Each row is a point. The ring and each string are closed loops that go straight from each point to the next, and from the last back to the first. Before rounding, they use only three directions, however many columns there are. Count how often each string passes through the ring. Passing back the other way cancels.

Ring (8 x 3):
[[ 15  27   7]
 [ -5  34   6]
 [-21  20   3]
 [-23 -18  -1]
 [-10 -45  -3]
 [  8 -53  -3]
 [ 27 -35   0]
 [ 30  -2   5]]
String, 17 rows:
[[-12  60   8]
 [-23  55  -2]
 [ -7  15  -1]
 [  6   2   9]
 [ 12  33  13]
 [ 24  46   8]
 [ 27  20   0]
 [ 11  -6  -2]
 [ 20 -17   7]
 [ 39 -34  10]
 [ 45 -44  -2]
 [ 48 -37   3]
 [ 30 -18  12]
 [ 12  -9   7]
 [  9   5   1]
 [ 12  -1  10]
 [  8  33  14]]
Times through: 2

Ring (10 x 6):
[[  5  -5  41  16  18 -32]
 [  2   0  42  13   3 -28]
 [ -5   3  33   1 -21 -12]
 [-10  -1  12 -16 -37  14]
 [-12 -10  -8 -26 -36  34]
 [-11 -20 -20 -27 -21  42]
 [ -7 -25 -20 -21  -2  37]
 [ -2 -27 -12 -11  17  23]
 [  4 -25   8   3  34  -2]
 [  7 -16  28  13  35 -23]]
String (31 x 6):
[[  8 -12  32  -2  16 -22]
 [ -3  -6  24   9   2  -9]
 [ -8   4  34  27  -3 -17]
 [  2   6  55  27   6 -42]
 [ 11   2  59   9   9 -49]
 [  2   7  53  13  -8 -37]
 [-10  12  40  18 -26 -17]
 [-13   0  17  11 -18   4]
 [ -9  -4  14   3 -15   6]
 [-16   4  14  -1 -40  13]
 [-15   2   4 -26 -58  28]
 [ -8 -10  -4 -41 -44  32]
 [ -6 -14  -4 -31 -26  26]
 [ -8 -11   2 -12 -16  18]
 [-17  -5  -1   1 -25  24]
 [-17  -5  -2   1 -25  25]
 [ -8 -13  -1 -13 -15  21]
 [ -4 -22 -17 -46 -26  39]
 [ -5 -19 -10 -37 -23  32]
 [ -9 -10   1 -13 -20  20]
 [-16  -3   1  -4 -32  24]
 [-18   1   2 -10 -47  27]
 [ -9   0  11 -34 -54  19]
 [-13   7  21  -8 -45   7]
 [-13   9  28   6 -37  -2]
 [  0   7  45  -3 -25 -24]
 [  8  -4  41  -8  -3 -26]
 [  9  -7  39  -6   6 -27]
 [ 12   0  60  10  15 -50]
 [  9   0  57  18  17 -48]
 [ 15  -8  52   6  26 -46]]
Times through: 2

Ring, 8 rows:
[[-12 -21 -11   6  29 -19  -3 -24]
 [-21 -15   4  10  14  -6 -11 -29]
 [-22   3   6  10   3   9  -4 -13]
 [-15  15   0   9  -2  19   6   9]
 [ -1  13  -4   8  -8  23   6  23]
 [ 12  -1  -8   7  -9  18   0  25]
 [ 13 -15 -18   5  12  -4   1  11]
 [  3 -19 -21   4  29 -17   4  -4]]
String:
[[ 30 -23 -12   7 -10   9 -10  23]
 [ 20 -12 -27   3  17  -4   9  23]
 [ 13  -9 -32   1  30 -13  16  19]
 [ 14 -20 -29   2  29 -18   8   8]
 [  9 -24 -22   4  27 -18   1  -2]
 [  1 -16 -34   0  48 -29  16  -2]
 [ -5 -12 -27   2  42 -23  13  -6]
 [ -5 -10  -9   7  15  -4   0  -5]
 [ -5 -25  -4   8  15 -11 -12 -21]
 [-14 -30  -6   7  30 -24 -11 -36]
 [-22 -24  -6   7  34 -25  -7 -39]
 [-19 -28   7  11  14 -13 -20 -41]
 [-21 -28  14  13   5  -7 -25 -43]
 [-30 -15  10  11  14  -7 -14 -40]
 [-28  -1   1   8  18  -2  -1 -22]
 [-13  -1  -4   7  12   2   1  -6]
 [-10 -10   6  11  -3   8 -12 -11]
 [-10  -4   1   9   2   8  -5  -5]
 [-18  14  -6   7  11  10  11   4]
 [-21  24  -5   7   7  18  15  12]
 [-10   8  -8   6   9   9   8   8]
 [ -3  -7   1  10  -5  11  -8   0]
 [ -1   5   4  10 -17  25  -5  15]
 [  2  23  -6   7 -13  32  12  38]
 [  6  22 -13   5  -6  27  17  42]
 [ -2   5 -13   5  10   7   9  14]
 [  3  -6  -5   8  -2  10  -3   8]
 [  3  -7  -7   8   2   7  -2   8]
 [ 18 -16  -5   9 -11  12 -10  15]]
Times through: 3
String:
[[ -3  -7   7  11 -12  16 -12   0]
 [ -5  -3  -2   8   1   9  -3   2]
 [-13  21  -9   6   7  17  16  18]
 [-19  34 -10   5   9  22  25  25]
 [-21  30   3   9  -6  29  12  17]
 [-12   2  10  12 -12  20  -9  -2]
 [ -9  -5   4  10  -3  10  -9  -6]
 [-13   0  -2   8   8   6   0  -4]
 [-22   6  -6   7  19   1   8  -8]
 [-15   0  -8   6  18  -1   5  -6]
 [-27  -9  -1   8  25 -11  -3 -30]
 [-25 -28   5  10  22 -19 -18 -48]
 [-21 -32  -2   8  30 -26 -15 -46]
 [-20 -27 -16   4  49 -36   0 -39]
 [ -8 -30  -8   7  27 -22 -11 -30]
 [ -2 -26  -2   9   8  -7 -15 -18]
 [ -5  -9 -10   6  16  -4   1  -4]
 [ -9 -10 -25   2  41 -22  13  -8]
 [-11 -19 -33   0  60 -39  16 -19]
 [ -9 -27 -22   3  47 -34   3 -27]
 [ -6 -29  -6   8  21 -18 -12 -27]
 [ -5 -18  -2   9   9  -4 -10 -14]
 [-13  -5 -13   5  27 -10   7  -9]
 [-22  -9  -9   6  31 -15   3 -23]
 [-28 -18   8  11  17 -10 -15 -41]
 [-28 -14  14  12   5   0 -18 -37]
 [-19 -14  18  14 -10  10 -22 -26]
 [-11  -5   2  10   1   8  -6  -8]
 [-15   8  -5   7  10   8   6   1]
 [-21  23  -7   6  11  14  16  10]
 [-23  35  -5   6   4  25  21  21]
 [-14  22   5  10 -13  31   5  17]]
Times through: 5
